Each wall is flat, endless, passes through zero and stands at right angles to its row. A trip goes straight from one point to another. List the walls that it crosses, first one first.

Walls:
(1): [-74 -23]
(2): [-40  54]
(3): [-19 -33]
(4): [-61  21]
(5): [-19 -21]
Trips:
[-43  47] to [-75 -60] -> 5, 3, 2
[ 4 26] to [-29   7] -> 1, 5, 3
[  -4 -109] to [48 16] -> 1, 5, 3
[ 57 -17] to [-50   2] -> 3, 5, 1, 4, 2

Walls:
(1): [ 38  -4   9  20  -5 -13   0  14 -17  55 -32]
(2): [-35  16  34  -6  34  39 -23  94  38 -41  12]
(3): [  21    2  -39  -10  -56   -1  -44   -3 -109  -31  -33]
(4): [ -1  29 -54  38  34  13 -40 -26   3  -6  79]
(5): [ 75  76 -17  15  10  33 -91  24  38  55 -11]
(6): [-12  -7 -39  37  32  36 -83  47 -23 -64 -21]
(7): [ 36  -7  39 -32  42  34  22  -6 -16   5 -69]
(8): [ 42 -18 -21  -4  26  14  -4  35 -57  42 -22]
Trips:
[  38    7 -121  -64  -17  -38   50   21  -25  -27   -1] to [-24  -4   6  14  -4 -29  43  24 -30  40  62] -> 1, 3
[ 67  32  26  62 -48  13 -17 -26 -49  46  31] to [  6  29 -26  23  79 -35 -18  44  32  24  64] -> 3, 6, 2, 1

Walls:
(1): [ 33  15 -15  48 -44  47  18 -63  17 -17 -63  32  -4   6 -58 -20 -25 -36
  20 -13 -61  31  51  -4  -1 -25  30 -23  13   9 -44   8   4  46  20  51
   8 -75  17  24 -10 -10  21   4  36   5   4 -21]
(2): [-38 -13 -50  36  67   0  13   8  36   9  -4  14 -59 -10  13  -3  -9  15
  -6  28  -7   3 -34  41  -7  18  53 -16 -29 -61 -38 -30  42 -21  18 -52
  25   0 -30  -5  -3  46 -36  -3  28  -1 -70  -4]
(3): [ 32   9   0 -37 -27 -30  17 -37 -75  18  -4  25  47  36 -18  12  34   9
 -29  13 -21  -8 -56 -20 -43   1  22  21  -3  -6 -29 -66 -22  46  84  59
  20 -22 -13   0  46  17   5  54  -6  41 -61 -22]
(4): [ 11  10   0  52  22  91 -48   5 -10  29 -72 -20   0 -12 -73 -56 -40 -27
   0   4  24  46 -32  29   0 -62 -33  26  12  -9 -13  55   5 -61  25  32
 -16   3 -12 -40  11   5  53  32  15  39  19   9]
(5): [  2  22  34  47 -27 -45  -9  27  10 -58   6 -17   8 -77 -18  19  -4 -66
  27  25  37  29 -21   0 -32   4  71 -11 -32  15  47   0 -16  54 -26  -3
 -54   0   1  13  21  26  27 -15  -7 -12 -27 -27]
Trips:
[-13  87   0 -24  -2 -47 -47  32 -32  22  19 -20  -6 -10   3  10 -18  76
   2   3  18 -24  58 -24 -77 -29 -43  -4 -28  -1 -56  -3  25 -33  44  42
  -3   4 -40  13  -7   9 -30 -10 -21  -7  20  11] to [ 20  -6  -8 -28   1 -10 -23  10   3  37  -2  62  51  -1  16 -18  59  13
 -16 -71   1   4  24  -3 -15  26  47  -1  63  -4 -27   2  20 -47 -36   1
 -43 -18 -51 -13   4  49 -35  60 -31  -2  20  16] -> none
[-20 -32  20   0  11  -8   9 -15 -30 -20  21 -22  19  21  21 -79 -39  57
 -23  23  -2  29 -34 121  25   6 -34  51 -78   8  16  37  11  19 -22  -3
 -21   9  14  25  14  21  42   6  36 -30 -30 -36] to [-10  28  43 -52 -10  -5  -4  16  19  26  41 -29  -6 -18 -63 -10 -23  18
  42  12  28  -3 -65  68 -47 -11   2 -14 -63  14 -37  11 -26  23  25  16
 -65 -42  -7  12  25  -9  32  43  11   3   9  22] -> 3, 2
[-41 -17 -17 -22  -9  -1 -31 -36  41   8  40  52 -32 -37 -52  36  17   2
 -28 -15  -6 -21   1  10 -34  -2  14 -43  44  -6 -21 -14 -55  -2 -65   9
  21  -5 -19 -43 -58  -9  21  15   3  46  42  22] to [  2 -37  26  23   8 -23 -30 -54 -31  26 -57 -34  14  43  44  10 -14  19
  41   1  -4 -19  23   1   4  31  18 -17 -38 -26 -15   7  31  24   5  -2
   8  -2  13   9 -15  58  36  55 -12 -57  16  18] -> 2, 3
[-49  18  36  -5   7 -55   8  15  64  -5  13  10 -61   9  14   3  41 -28
 -25 -24   3 -42 -50 -79 -12   6  -9  53 103  18  28   4  46  -8  19 -19
 -43  15  23   3 -15  19 -36 -24  30  14  11  -1] to [ 10   4 -28 -28 -19 -29   5 -21  18  24  -6  54  -5 -41  35  20   4   2
 -13  -1  11  43 -11 -28  20 -15 -38  11 -11  30  56   4  -3  26 -36  -9
  42 -30 -23  42  -7 -31 -30  16  11  14  46 -35] -> 2, 5, 1
[-10  62 -48 -50 -30 -23   0  40  -6  21  37  54  56  33 -16  49  13   8
  -4 -15   5 -28  25 -25  45 -47  37 -10 -31  65 -20   4  34  44  53  13
  27  95 -12  16  21  22 -21  86 -77 -33  -4  12] to [-62 -48 -12 -11  -5   4 -29  14 -74  -2 -11  45   4  21   4  64  -7  32
 -39 -35 -68  40 -14  15  68  59 -79   4  -2  29  20   9 -19  69  10  36
  14  48  24   8   8 -10  20   0  16  21  66  30] -> none
[-27  47  46   6 -28 -39  37 -16 -67 -18   0  -2  10  -8 -14  -8 -26  86
 -18  43   7 -27 -29  10  49 -14 -45  47  28 -11 -13 -18   6 -20  57   0
   3  35  35 -10   2  18  68  30   1  25  37   8] to [-36  -9  -3   6  21  32 -21 -13   5 -57 -20   1 -72  -7  32 -57 -13  67
 -50 -10 -38 -32  16  -5 -27  26 -39  12  28   1   0   8  19 -52  15 -17
  32 -40  -4 -19 -23 -48  12  -7 -52  30  31 -13] -> 3, 2
[-12  77  -2 -21  29  46 -44   2 -18 -61 -12  50  39 -20 -20 -23  16  35
   2 -65   2 -20  19  -1 -23  13 -29  45  -2  33 -51  37  40  -2  29  20
  -8   5  15 -66  38 -25  20 -27 -53  15   8  19] to [ 30   5 -42  -3 -27  15 -18 -26 -76 -38   0  -7  30  30 -48   3 -38   7
 -34   0 -10 -10 -66 -58   3 -11 116   3 -12  33 -47 -51  -9  32 -14 -28
  69 -50 -43  20 -43  26  10  22  32 -24 -46  -4] -> 2, 5, 4

Walls:
(1): [-59  27  20  30  -7  30 -23  26  54 -27  14  17  12  52 -39  18  23  47
  79 -35  15 -20  64  28 -14  12   3 -21  72 -16   2  22  -2  13  -2 -49
 -94 -16  -8 -17   8   9  37  56  35  -4  -3  -1]
(2): [ 48 -89   4  -9 -64 -20 -47  40  24  -6 -63 -25 -45 -21  28  -5 -50  12
 -47  83 -16  -1 -46   4  -5 -39 -45 -42   3  29 -46 -51  50 -36   7  42
  -9  92 -16 -11 -32 -50  21 -10  34 -15  42   9]
(3): [  -9    1  -63   11   -2  -49  -11  -16   31   -7  -12   73  -29   36
  -18   21  -35   35  -10  -42  -73   29   40  -23  -79 -105  -61    0
  -25  -17  -10  -22  -26   37  -36   25   75  -15   16  -60  -32  -43
  -15   18    4  -18    2   24]
(4): [-17  16  12 -24  40 -45  34  32 -30 -51  49  56  18 -19 -85  43 -32 -23
  29  17   5  40 -29  40 -34 -16 -53 -22 -31  31  22  -4 -14 -25  47  25
  -8  33 -26 -54  42 -58 -15 -32  -3  38  16  28]
(5): [-25  32  27  -5   9 -18  25  -7 -14  -2  39 -65  -2  52  88 -11 -43 -40
 -14  34  43  62  93 -30   8  14 -31  72 -11 -22 -84  11  45 -47   7 -25
 -23   0 -57 -13 -39 -73  39  10 -15  34 -28 -40]
(6): [ 48  26  11   2 -85  28  41 -20  22 -23 -45  23  24  30   8  20 -44  23
 -27  51 -45  42  38  52 -19 -52 -25  -4 -28   1 -19  30 -18 -10 -29   2
   2 -22 -59   4  39 -34 -40 120 -37 -45 -14  22]
(7): [-26  13 -39  32 -41  31 -11  13  -2   3 -17   5 -32  25 -16 -24  50  38
  46  31 -13  24  88  18 -24 -10  13  19 -26 -24 -51 -39  50  -1 -79  56
 -21 -27  -6  64  26  56 -26 -17  50  -1 -77 -52]
Trips:
[ 12   7 -21  30 -16 -16  53  28  27  28  33  -6  40  -5 -52 -68  10 -21
 -11  11 -33   7 -99  12  42 -31 -40   1  -2 -54   8  47  -3 -15  26 -35
  29  -5  18   6 -41  -8  25  20  58  32  10  35] to [-68  38  71 -66 -55 -10 -42  15 -56 -10 -71  14 -10  12  32 -46  39  -1
  27 -21 -25  -8  28 -32 -56  68 -86 -14  15 -20   3 -31  37  16  24 -18
  27 -21  21 -57 -31  34  80 -43  62 -63 -40  60] -> 1, 4, 5, 7
[  2 -10  -3  27  10  27   2   6  30 -43  14 -19  49  36  45 -36 -51  54
 -16 -22  13 -70 -42  13  85   5 -64  18 -14   5  35 -30  -8 -15 -17 -32
  17  69  19  43 -40   6 -21  51 121  32 -26  56] to [ 27 -21  24 -89 -39  37 -12 -21 -26 -11  -1  23 -12  41 -38  10 -31 -30
  15  35 -16  10   2 -11  -4  42 -36  20 -52  -1  10 -11 -59 -13 -33  -5
 -28  -1  85 -30  26 -15 -20  41  35 -28  28 -46] -> 6, 4, 3, 1
[ 45 -17  30  27 -31 -45  13  19 -14  -4  17  25 -35 -23  29  21 -36 -62
  21  65  74   4 -15 -74 -24  -2  -2  30  78 -37  16 -44 -13  20 -30  27
 -23   9 -85  27   2 -30 -19 -51   0 -40  17 -49] to [ 34  -3 -25 -67 -44  21 -20 -16   4 -32 -22   2 -29  57 -53 -81   8  25
  89 -11   8 -45 -15  35 -20   2   5 -15  37  -6  52  48  11 -91  13 -45
 -15   0 -28  35 -54 -24  87  10  29  -9  46   6] -> 7, 1, 4, 5

Walls:
(1): [-48  18  22  47  48  20   4  22  -3  24 -65  21  24 -14   3 -30 -29  25
  33  27  -7 -33 -48   5  -3  23 -22 -89 -20   9   9 -28   8 -52 -87  55
  51 -17 -14 -61  71  41 -37 -22   2 -21 -69 -37]
(2): [  52   62   -6   15  -60   16   -2  -78    1   28   42   -4  -31   14
  -14  -18   35  -79  -33  -30  -69   23  -31   34  -17   33    8  -17
   18    7   53   20   -2  -81   30   30   -7    6   63    4   12  -17
   35 -104    2  -29  -41  -57]
(3): [-12  -8  83   2 -32  44  16   6  31 -16 -13  -3 -33   1 -45   1  14 -11
 -13   2 -50  -2 -33  68  56  28  27  25  41 -29 -28  -8 -13 -21 -62  -5
 -19   8  15   5  43 -36 -43 -11 -19   7  -8  45]
(4): [ 15  37 -39  45  65   9  42 -12  51 -24 -10  27 -56  -6 -30  33 -30  49
  10 -23  22  -1  -1  13  44 -40 -29  30   9  29 -27  30 -18  28 -38  38
  33 -12 -48  16 -24  -9 -33  37 -14  62 -13 -57]
(5): [-27   6 -41  -7  -2 -23  -3 -29 -23 -11 -27  62  34 -30  19 -37  44  15
  -5  29  39 -11  14  52  19 -34 -18 -14  19  12  36   0  75  12 -42 -54
 -40  11 -11 -41   2 -38 -21 -10  54 -59 -21 -13]
(6): [ 14 -14 -16 -43  -5  52  55 -10   3  33 -52  21  51  -8  20 -13  76  27
 -35  47  42  78 -16 -12  20 -39  35  25  47 -42 -62 -35  43  22 -10 -72
  30  26  22  39 -26  19  21 -25 -30 -36 -15 -59]
(7): [ 28  -4   9 -80  56  12  -3   3 -22 -42 -23 -40   5 -11 -23   6 -23  61
 -24 -67 -27 -10   0 -50  75   5 -20  16  16  19  54  24 -45   7  13 -59
 -29 -82 -16   2 -19 -56  16 -35  33  39  -8  13]
(8): [ 55 -50 -21 -22  40  -8 -24 -41   5   7  -1  -5 -14 -15 -16  49  -4  88
 -10  13 -12 -22  72 -47  13  70 -41  35  -5  -1  48   9  29  19  55  -5
  43  15   3   6  -9 -36  53   9  36   1  22 -17]
(9): [-16  21  27  -1  62 -10   1  25 -64  42  -9  31  14   2 -13  42 -49 -34
  26  41 -10  42  29 -28   0 -64  12   0  -7  25  35 -14   6 -65   4  -6
  36  13  -3  69  30 -26  22   6 -20   6  17 -12]
(10): [-13  60   2 -27 -13 -27 -41   7  25 -21   3   6  43  -5 -30  17  20  -3
  39   4 -11  38 -61 -29  34   6 -20  63  25  -2  -8  28 -22 -18  18 -28
  12  -2 -33  34  58   1  28 -37  50  -8  55  11]
Trips:
[ 10  12 -35 -33  16  -5  91   8  -8 -30  32 -13  33  10 -24  58 -39  42
 -29  22  16 -23  -5 -32  17   4  37   9  31 109  22 -12  37 -37  16  33
  24   2  48 -16   4  21 -18  14 -14  58   9  15] to [ 14 -13  52 -17 -14   9  17   6  51  61 -16 -34  -3  -2 -17  67 -12  52
  41 -17 -15 -18 -17 -11 -11  -8  17  62 -50  23   3  40 -48  -1  10  11
  17 -18  -7  39  20 -31  51 -28  24  -4   5  17] -> 10, 3
[-19 -40   3 -49 -73  47 -43   4  -7   4 -10  18 -35  58 -30 -10 -34  12
 -60  39 -73  -2 -40  13  56  23  24  39 -27  -6  33  77  22  38  30  24
  19  12   6 -20  27  11  23 -93 -19 -16  -6  37] to [  34  -25   35   56  -43  -28  -17  -40   42  -48   37   17   47   -1
   17   -6    1   12   -2 -100   31    4   51   26  -20   16   26  -66
   15  -26   -3   61   -7  -63  -14   16  -11   29  -58    3    7    2
   51  -61  -15   43   10   39] -> 8, 7
[ 24  14  -6  50 -43   0  24  -2  41   8 -64  -1 -35   9 -25 -59  13 -48
  -2   7  23  -3  34  48   2  67 -42  44 -53 -40 -27 -10  -7  13 -27   1
 -46   4  40  16  30  41 -22 -34  28 -11 -58  -9] to [ 19  27 -41 -35 -44 -29   6 -40   7 -35   4  59 -37 -10   7  12  12 -63
 -31  21  14  38   0  25 -28  -8 -56  37 -66 -16  23   7 -20  -6  43  45
  40 -59  -5 -38  41  -4   9  10 -38 -45 -76 -22] -> 6, 4, 3
[-78 -67   0 -12  42  29 -11   9 -19  19 -62   5 -74   3  26 -21  80  20
  11 -16 -23  17 -28  -1 -14  39 -35   8 -45  10  15 -10  43 -11   5 -36
  58 -28   2   3  24  53 -36  23  27 -10  -4 -38] to [ 36  35 -45 -39  77   8  24 -61  17 -13 -49  -8  36 -20  66 -78 -49  47
  59 -14  45 -39 -48 -33  10 -40  21  -3  55 -16  46 -15 -34   4 -18 -45
 -26  -3   9  79 -26 -53  53 -15 -20   8 -39  25] -> 7, 4, 9, 10, 1
